Rows are points. Examples show where two turns around zero, p and q, send a point. Write where each new point lands after one turn and then the other. Backwards means that the second turn is done in reverse. Each puzzle has new turns, and all numbers are rounded.

Turn p:
[0.10 0.11 0.34] => [-0.14  0.34  0.05]
[-0.53  0.37 -0.58] => [-0.07 -0.54 -0.68]
[-0.07 -0.08  0.28] => [-0.23  0.12  0.16]
[ 0.26 -0.40 -0.11] => [ 0.29 -0.11  0.38]
[0.24 0.00 0.07] => [0.14 0.19 0.09]
Turn q:
[ 0.33 -0.55  0.30] => [-0.18 -0.50  0.47]
[-0.09  0.11  0.14] => [-0.15  0.13 -0.02]
[-0.44  0.08 -0.31] => [ 0.08  0.03 -0.54]
[ 0.20  0.36 -0.13] => [0.25 0.34 0.10]
Where do these land?
p, then q: [0.25 0.39 0.00] => [0.37 0.27 0.01]
p, then q backwards: [-0.17 -0.36  0.30] => [ 0.21 -0.11  0.44]
p, then q: [-0.17 -0.04  0.01] => [-0.07 -0.11 -0.12]
q, then p: [-0.28 -0.33 -0.01] => [ 0.03 -0.40  0.17]
q, then p: [ 0.72  0.31 -0.33] => [0.21 0.82 0.10]
p, then q: [-0.36  0.04  0.02] => [-0.05 -0.19 -0.31]

Turn p:
[ 0.02  0.30 -0.22  0.28] => [-0.22 -0.03  0.16  0.38]
[ 0.08  0.44  0.17 -0.23] => [-0.41  0.26 -0.22 -0.05]
[-0.13 -0.27  0.10  0.39] => [0.33 0.06 0.37 0.05]
[-0.42 -0.60  0.08 -0.44] => [ 0.31 -0.33  0.03 -0.73]
[ 0.45  0.13 -0.13  0.00] => [ 0.00  0.05 -0.34  0.35]
Turn q:
[ 0.17  0.25  0.42 -0.68] => [0.79 0.02 0.31 0.04]
[-0.52  0.08 -0.27  0.44] => [-0.64  0.17  0.04  0.32]
[ 0.24 -0.32 -0.14 -0.02] => [-0.05 -0.22 -0.09 -0.35]
[ 0.12 -0.23 -0.39 -0.05] => [-0.22 -0.06  0.08 -0.40]
[0.23 0.36 0.23 0.10] => [ 0.29  0.28 -0.26  0.12]
[-0.23 -0.14  0.15  0.21] => [-0.17 -0.18 -0.08  0.26]
Where do these land?
q, then p: [-0.03 -0.46 -0.19  0.49] => [ 0.04 -0.54  0.31 -0.31]
q, then p: [ 0.08  0.14  0.58 -0.20] => [ 0.32  0.13 -0.20  0.49]
q, then p: [-0.21 -0.05 -0.32  0.08] => [-0.15  0.04  0.23 -0.28]
q, then p: [-0.24 -0.35 -0.31 -0.02] => [ 0.09  0.00  0.21 -0.47]
q, then p backwards: [-0.15  0.46 -0.01 -0.15] => [0.09 0.06 0.30 0.39]
p, then q backwards: [ 0.55  0.26  0.25 -0.20] => [0.20 0.38 0.04 0.54]

Turn p:
[-0.22  0.11 -0.20  0.37 -0.17  0.23] => [ 0.00 -0.41 -0.07 -0.23 -0.20  0.24]
[-0.03 -0.11  0.20  0.19  0.00 -0.06] => [-0.19 -0.11  0.11  0.17 -0.07 -0.01]
[ 0.30  0.53 -0.11 -0.03  0.03 -0.09] => [-0.04  0.29 -0.46 -0.03  0.09  0.30]
[ 0.20 -0.14  0.83  0.25 -0.20  0.07] => [-0.23 -0.11  0.35  0.77 -0.04  0.28]
[ 0.22 -0.04 -0.35 -0.68  0.00  0.14] => [ 0.61  0.34 -0.09 -0.16  0.31 -0.20]
[-1.10 -0.14 -0.27 -0.03  0.18 -0.09] => [-0.19 -0.09  0.55 -0.86 -0.43 -0.26]
[ 0.22  0.08 -0.32 -0.06 -0.17 -0.17] => [ 0.19  0.08 -0.39 -0.01 -0.10 -0.11]
[ 0.29 -0.15 -0.29 -0.13  0.27  0.27] => [ 0.20 -0.12 -0.15 -0.10  0.49 -0.16]
[ 0.11 -0.13  0.52  0.14  0.07 -0.30] => [-0.39  0.11  0.16  0.47 -0.06 -0.07]
Turn q:
[ 0.06  0.03 -0.04  0.31  0.11 -0.27] => [ 0.16 -0.13  0.01  0.00  0.30 -0.24]
[ 0.38 -0.26  0.35 -0.06 -0.09  0.17] => [ 0.38  0.19 -0.13 -0.18 -0.38 -0.02]
[-0.37  0.49 -0.12  0.42 -0.73 -0.54] => [-0.72 -0.26 -0.02 -0.28  0.27 -0.81]
[-0.31 -0.13  0.29 -0.31 -0.20  0.22] => [-0.20 -0.05  0.13  0.07 -0.56  0.09]
[ 0.02 -0.35 -0.18 -0.62  0.34  0.14] => [ 0.14 -0.13  0.03  0.00 -0.16  0.78]
[ 0.23  0.38 -0.11 -0.18  0.38  0.05] => [ 0.06  0.35  0.26 -0.05  0.33  0.28]
[ 0.61 -0.11 -0.23  0.11  0.12  0.36] => [ 0.36  0.44 -0.45 -0.02  0.15  0.21]
[-0.34 -0.08 -0.16  0.11  0.24 -0.40] => [-0.02 -0.49  0.18  0.15  0.29 -0.02]
[-0.28  0.03  0.21  0.22 -0.17  0.27] => [-0.16  0.09 -0.01  0.30 -0.26 -0.28]
Where do these land?
q, then p: [ 0.48  0.12 -0.10  0.11 -0.09  0.00] => [ 0.06  0.33 -0.26 -0.21  0.21  0.02]
p, then q backwards: [-0.19 -0.28  0.22  0.02  0.01 -0.35] => [-0.31  0.21  0.32  0.10 -0.16  0.09]
p, then q: [-0.08  0.06 -0.15 -0.15  0.42 -0.21] => [-0.21 -0.12  0.39 -0.07  0.16  0.19]
p, then q: [-0.27  0.02  0.29 -0.03 -0.78 -0.38] => [-0.32  0.25 -0.40 -0.31 -0.26 -0.65]
q, then p: [ 0.11  0.09  0.01 -0.40  0.36  0.57] => [ 0.10 -0.22 -0.05 -0.01  0.12  0.75]
q, then p: [-0.01  0.47 -0.30  0.04  0.42  0.43] => [-0.48 -0.14 -0.03 -0.28  0.22  0.54]
q, then p: [-0.14 -0.34 -0.15  0.13 -0.72 -0.24] => [ 0.32  0.00  0.02 -0.28 -0.37 -0.65]
p, then q: [ 0.10 -0.13  0.18  0.27  0.39  0.17] => [ 0.17 -0.27  0.19  0.41 -0.05  0.07]

Turn p:
[ 0.13  0.16 -0.06  0.25  0.16  0.00  0.03 -0.45] => [-0.13 -0.01 -0.12  0.18  0.37  0.17 -0.22 -0.24]
[ 0.53  0.26  0.52  0.38 -0.23  0.09  0.63  0.39] => [-0.27  0.34 -0.43  0.09 -0.01  0.67  0.64  0.37]
[-0.43  0.41  0.08  0.04 -0.28 -0.04 -0.15  0.56] => [-0.31 -0.08 -0.24 -0.39 -0.15 -0.49  0.33  0.31]
[-0.15  0.29  0.15 -0.35 -0.47  0.14 -0.16  0.07] => [-0.20  0.19 -0.05 -0.03 -0.31 -0.43  0.34 -0.22]
[-0.43 -0.03 -0.18 -0.22  0.15 -0.02  0.18 -0.02] => [ 0.13 -0.07  0.27 -0.42  0.13 -0.13  0.00 -0.13]
[ 0.14 -0.30 -0.76 -0.05  0.46  0.05 -0.03 -0.23] => [ 0.17 -0.61  0.38  0.01  0.05  0.31 -0.49 -0.26]
[ 0.08 -0.32  0.14 -0.07  0.35  0.17 -0.26 -0.07] => [ 0.19  0.17  0.06  0.04 -0.20  0.09 -0.49  0.05]
[-0.23 -0.10 -0.24 -0.47  0.16 -0.42 -0.43 -0.16] => [ 0.52 -0.28  0.05 -0.03 -0.05 -0.52 -0.24 -0.27]
[ 0.37 -0.37  0.36  0.49 -0.30  0.03  0.19 -0.09] => [-0.10  0.36  0.08  0.56  0.15  0.35  0.14  0.40]
Turn q:
[-0.19 -0.13 -0.23  0.19  0.86 -0.20 -0.32  0.40] => [ 0.43  0.58 -0.06  0.50  0.34 -0.52 -0.14 -0.05]
[ 0.28 -0.84 -0.01  0.02 -0.24  0.13  0.25 -1.00] => [-0.05 -0.25 -0.85 -0.95  0.19  0.12  0.42  0.02]
[ 0.16  0.10  0.12  0.17 -0.12 -0.12  0.32  0.20] => [ 0.08 -0.18  0.16  0.14 -0.18  0.08  0.27 -0.23]
[-0.28 -0.08  0.33 -0.03  0.01  0.08 -0.08  0.10] => [ 0.14 -0.11  0.23 -0.08  0.01 -0.20 -0.02  0.29]
[-0.19  0.28 -0.25  0.12 -0.20  0.25  0.36  0.32] => [-0.48 -0.05  0.38  0.27  0.03 -0.01  0.25 -0.13]
[ 0.01  0.21  0.09 -0.19  0.71 -0.05 -0.93  0.26] => [ 0.56  0.57  0.13  0.27  0.26 -0.09 -0.84  0.19]
[ 0.18  0.07  0.04 -0.36 -0.06  0.10  0.31 -0.04] => [-0.13  0.18  0.12 -0.25 -0.29  0.20  0.16 -0.06]
[-0.10  0.28 -0.03 -0.15 -0.27  0.22 -0.09  0.02] => [-0.31 -0.08  0.23 -0.01 -0.03  0.17 -0.19  0.12]
[-0.20  0.26  0.14  0.01 -0.28 -0.52  0.03 -0.57] => [-0.14 -0.49 -0.36 -0.14 -0.49 -0.21 -0.33 -0.09]
[ 0.07 -0.35 -0.19 -0.04 -0.23 -0.13 -0.02  0.15] => [ 0.00  0.00 -0.26  0.17  0.02  0.18  0.27  0.23]
[ 0.26  0.19  0.00  0.27 -0.19  0.23  0.18  0.17] => [-0.08 -0.19  0.27  0.09  0.14  0.27  0.17 -0.29]
Where do these land?
p, then q: [ 0.04  0.19 -0.64  0.29  0.19 -0.10 -0.23 -0.07] => [ 0.25  0.12 -0.40 -0.07  0.38 -0.25  0.12  0.42]
q, then p: [-0.63 -0.11  0.41 -0.12 -0.43  0.06  0.04 -0.31] => [ 0.54 -0.02  0.30 -0.14 -0.34 -0.31  0.28  0.44]
p, then q backwards: [-0.30 -0.14  0.53  0.05 -0.06 -0.11  0.23 -0.57] => [ 0.11 -0.14 -0.27  0.02  0.68  0.36 -0.15  0.25]
q, then p: [ 0.53 -0.20  0.12 -0.47 -0.08 -0.14 -0.42  0.33] => [-0.63 -0.05 -0.19  0.07 -0.57  0.32  0.06 -0.02]
q, then p backwards: [-0.03  0.40 -0.36  0.45  0.25 -0.27  0.23  0.34] => [ 0.26  0.06 -0.11 -0.18 -0.48 -0.01 -0.27 -0.62]
p, then q: [ 0.22 -0.02  0.21 -0.03  0.07  0.31 -0.34  0.17] => [-0.29 -0.28  0.01  0.27  0.08  0.20 -0.17  0.18]
q, then p: [-0.32 -0.45  0.16 -0.07  0.04  0.08  0.13 -0.09] => [ 0.36 -0.20 -0.05 -0.23 -0.09  0.10  0.34  0.09]
p, then q: [ 0.35  0.24 -0.67  0.52 -0.06  0.00  0.23  0.18] => [-0.02  0.13  0.00 -0.17  0.54 -0.42  0.55  0.41]
p, then q: [ 0.14  0.08  0.24 -0.62  0.08  0.17  0.13  0.03] => [-0.38 -0.17 -0.05 -0.31 -0.24  0.39 -0.11 -0.17]

Turn p:
[ 0.01  0.11  0.16  0.16  0.23  0.14 -0.22  0.11  0.09 -0.20 -0.32] => [ 0.13 -0.15  0.10 -0.21 -0.09  0.29 -0.29 -0.12 -0.03 -0.06 -0.24]
[ 0.62 -0.13 -0.30  0.13 -0.40 -0.79 -0.03 -0.05 -0.21 -0.18 -0.09] => [ 0.13  0.22 -0.49 -0.12  0.27 -0.48 -0.19  0.08 -0.67  0.52  0.08]
[-0.24  0.09  0.34  0.14  0.27  0.12  0.46  0.12  0.06  0.07  0.01] => [ 0.00 -0.17  0.22  0.06  0.22  0.30 -0.07 -0.15  0.46  0.06  0.25]
[-0.11 -0.26  0.15 -0.36  0.18 -0.06 -0.03  0.05  0.00 -0.22  0.02] => [ 0.11 -0.18 -0.18  0.11  0.08  0.05  0.01 -0.15 -0.08 -0.41  0.14]
[-0.27  0.31 -0.04 -0.18 -0.01 -0.29 -0.22  0.21 -0.47 -0.07  0.37] => [-0.33 -0.28 -0.13  0.18 -0.20  0.00 -0.17  0.51 -0.20 -0.07  0.36]
[ 0.02 -0.06  0.00 -0.09 -1.22  0.28 -0.12  0.10  0.15 -0.23 -0.16] => [ 0.45  0.28  0.58 -0.21  0.31 -0.39  0.35  0.61 -0.45 -0.18 -0.24]
[-0.22 -0.01  0.09  0.09 -0.36  0.21 -0.02 -0.01  0.17 -0.24 -0.20] => [ 0.24  0.05  0.42  0.03  0.18  0.00 -0.04  0.13 -0.08 -0.16 -0.22]
[-0.20  0.45 -0.21 -0.88  0.19 -0.11  0.01 -0.01 -0.12  1.62 -0.12] => [-0.99  0.44 -0.46 -0.62 -0.33 -0.54  0.16  0.31  1.07 -0.45  0.32]
[-0.06 -0.02 -0.39  0.16  0.22 -0.39 -0.12  0.18  0.15 -0.23  0.21] => [-0.01 -0.01 -0.47  0.38  0.03  0.20 -0.18  0.16 -0.14  0.18 -0.18]
[-0.10 -0.08 -0.51  0.20  0.25 -0.05  0.15 -0.27  0.10 -0.13 -0.13] => [-0.26  0.28 -0.09  0.35  0.11  0.12 -0.13 -0.29 -0.07  0.13 -0.31]
[ 0.87  0.02  0.25  0.22  0.18  0.27  0.31  0.07  0.19 -0.23  0.39] => [ 0.53  0.07 -0.07 -0.19 -0.17  0.46  0.45 -0.35 -0.12  0.56  0.32]
[-0.07 -0.15 -0.13  0.16  0.24  0.25  0.07  0.11 -0.34 -0.26 -0.01] => [-0.27 -0.29  0.12  0.11  0.07  0.30  0.09 -0.20 -0.24  0.04 -0.07]
[-0.22 -0.02  0.32  0.06  0.19  0.14 -0.20 -0.70  0.16 -0.13 -0.12] => [ 0.20  0.04  0.36  0.24 -0.37 -0.18 -0.32 -0.47  0.12 -0.23 -0.08]
[ 0.00 -0.26  0.29  0.19  0.05  0.28 -0.03  0.10  0.07  0.42  0.16] => [ 0.09 -0.33  0.10 -0.11 -0.10 -0.11  0.35 -0.09  0.42  0.10 -0.10]
Turn q:
[-0.26  0.24  0.14  0.26 -0.31  0.28  0.38  0.22  0.35  0.13  0.47] => [-0.10  0.38 -0.06  0.38  0.13  0.09  0.16 -0.47  0.21  0.01  0.57]
[-0.54 -0.31  0.36 -0.23  0.41 -0.07  0.62  0.14  0.39 -0.14  0.11] => [-0.40  0.09  0.40 -0.01  0.64  0.01  0.26 -0.42  0.40  0.39 -0.19]
[ 0.11  0.08  0.02  0.39 -0.40 -0.40 -0.32  0.38  0.29 -0.26 -0.07] => [ 0.34  0.18 -0.13  0.45 -0.16 -0.52 -0.06 -0.17  0.07 -0.38 -0.22]
[ 0.19  0.26  0.25 -0.09  0.00 -0.27 -0.07  0.17 -0.53 -0.22  0.11] => [ 0.22 -0.03  0.28 -0.33 -0.29 -0.22 -0.33 -0.28 -0.24 -0.03  0.01]
[-0.09  0.29 -0.21 -0.39  0.09 -0.06 -0.18  0.20  0.10  0.23  0.42] => [ 0.02 -0.11 -0.21  0.10  0.09 -0.14 -0.46 -0.02  0.09  0.43  0.34]
[ 0.43 -0.39 -0.37  0.09 -0.22  0.27 -0.20  0.14  0.14  0.60 -0.34] => [ 0.50 -0.38 -0.47  0.12 -0.07  0.27  0.35  0.47  0.26 -0.16  0.08]
[ 0.17 -0.26 -0.27  0.55  0.26  0.00 -0.18 -0.07  0.35  0.23 -0.03] => [-0.15 -0.28 -0.30  0.30  0.12  0.19 -0.02  0.18  0.31 -0.53 -0.13]
[ 0.40 -0.10 -0.29 -0.26  0.08 -0.22  0.30 -0.36  0.16 -0.16 -0.37] => [-0.07  0.02 -0.32 -0.52  0.33 -0.21  0.23  0.31 -0.12 -0.11 -0.26]
[-0.31  0.38  0.34 -0.03  0.25  0.05 -0.09 -0.07 -0.43  0.26 -0.30] => [ 0.12  0.05  0.69 -0.08  0.02  0.26 -0.29  0.27 -0.17  0.04  0.16]
[ 0.16 -0.37  0.64 -0.40 -0.33  0.22 -0.41 -0.34 -0.34 -0.07  0.01] => [ 0.37 -0.01  0.02 -0.05 -0.31  0.51  0.10 -0.19 -0.61  0.41 -0.46]
[-0.04 -0.13 -0.41 -0.45 -0.25 -0.28  0.27 -0.47 -0.37 -0.37  0.20] => [-0.42 -0.17 -0.19 -0.41 -0.09 -0.44  0.25 -0.01 -0.60  0.32  0.03]
[-0.20  0.30 -0.20  0.56  0.42  0.48 -0.12  0.06 -0.11 -0.22 -0.21] => [-0.42  0.26  0.29  0.05 -0.40  0.22 -0.19  0.34  0.41 -0.39  0.08]
Where do these land?
p, then q: [-0.10  1.19 -0.19  0.14 -0.22 -0.18 -0.10 -0.01  0.10  0.21  0.14] => [ 0.68  0.33  0.04  0.63 -0.24 -0.11 -0.41 -0.09  0.29  0.33  0.48]
q, then p backwards: [-0.24  0.34  0.35 -0.01  0.25 -0.24  0.20 -0.30 -0.13  0.16  0.22] => [-0.09  0.13  0.05  0.04 -0.05 -0.01  0.37 -0.10 -0.37 -0.39 -0.41]
q, then p: [ 0.04 -0.25 -0.28  0.15  0.10 -0.06 -0.39  0.02  0.16  0.26  0.34] => [-0.02 -0.13 -0.06  0.26  0.09 -0.09  0.17 -0.07 -0.12  0.16 -0.60]
q, then p: [-0.28 -0.16  0.41 -0.41  0.19 -0.13 -0.36 -0.18  0.22  0.03 -0.47] => [-0.16 -0.30  0.01 -0.76  0.02  0.14 -0.21 -0.22  0.29  0.06 -0.19]
p, then q: [-0.03 -0.30  0.20  0.25 -0.16 -0.24 -0.05  0.05  0.08 -0.13 -0.07] => [ 0.14 -0.35 -0.07 -0.15  0.07  0.05 -0.08  0.07  0.04 -0.23 -0.26]
q, then p: [-0.20  0.05  0.44 -0.10 -0.03  0.27 -0.27  0.01  0.22  0.18  0.15] => [-0.07  0.00  0.31 -0.23 -0.39  0.06  0.08 -0.10  0.19  0.28 -0.23]
p, then q backwards: [-0.02 -0.32  0.12 -0.59 -0.74 -0.15  0.71  0.21 -0.55  0.18  0.23] => [-0.35  0.26 -0.52  0.05 -0.33 -0.39  0.96 -0.22  0.13  0.46 -0.22]
p, then q: [-0.13  0.21 -0.19  0.20  0.33  0.13 -0.34  0.28  0.26 -0.22  0.14] => [ 0.22  0.19 -0.09  0.13 -0.40  0.19  0.36  0.30  0.26 -0.05  0.03]
p, then q: [ 1.07  0.04 -0.37  0.13 -0.03  0.09  0.35 -0.49 -0.20 -0.62 -0.12] => [-0.02 -0.17  0.22 -0.54 -0.11  0.47 -0.30  0.24 -0.82 -0.02  0.83]
p, then q: [-0.38 -0.27 -0.22  0.25 -0.04  0.51  0.36 -0.20  0.03 -0.41 -0.20] => [-0.17  0.30  0.55 -0.14  0.08  0.56  0.02  0.01 -0.05 -0.37 -0.26]
q, then p backwards: [-0.13 -0.30 -0.23 -0.02 -0.03 -0.01  0.13  0.12  0.27  0.19  0.04] => [-0.12 -0.29 -0.02  0.07  0.05 -0.07  0.21  0.18  0.00  0.22  0.27]
p, then q: [-0.12 -0.26  0.12  0.06  0.11  0.24 -0.32  0.18 -0.41  0.23 -0.72] => [-0.07 -0.10  0.29 -0.06  0.13 -0.06  0.21  0.25 -0.21  0.56 -0.67]
q, then p: [ 0.95  0.13 -0.26  0.13  0.18 -0.03  0.34  0.18  0.12 -0.15  0.16] => [ 0.07  0.66 -0.44  0.33 -0.09  0.14  0.05  0.00 -0.48 -0.49 -0.04]
p, then q: [-0.42 -0.11  0.09 -0.18  0.11 -0.18 -0.27  0.15 -0.17  0.08  0.16] => [-0.16 -0.15 -0.04  0.27 -0.21 -0.28  0.21 -0.14  0.19 -0.03 -0.29]
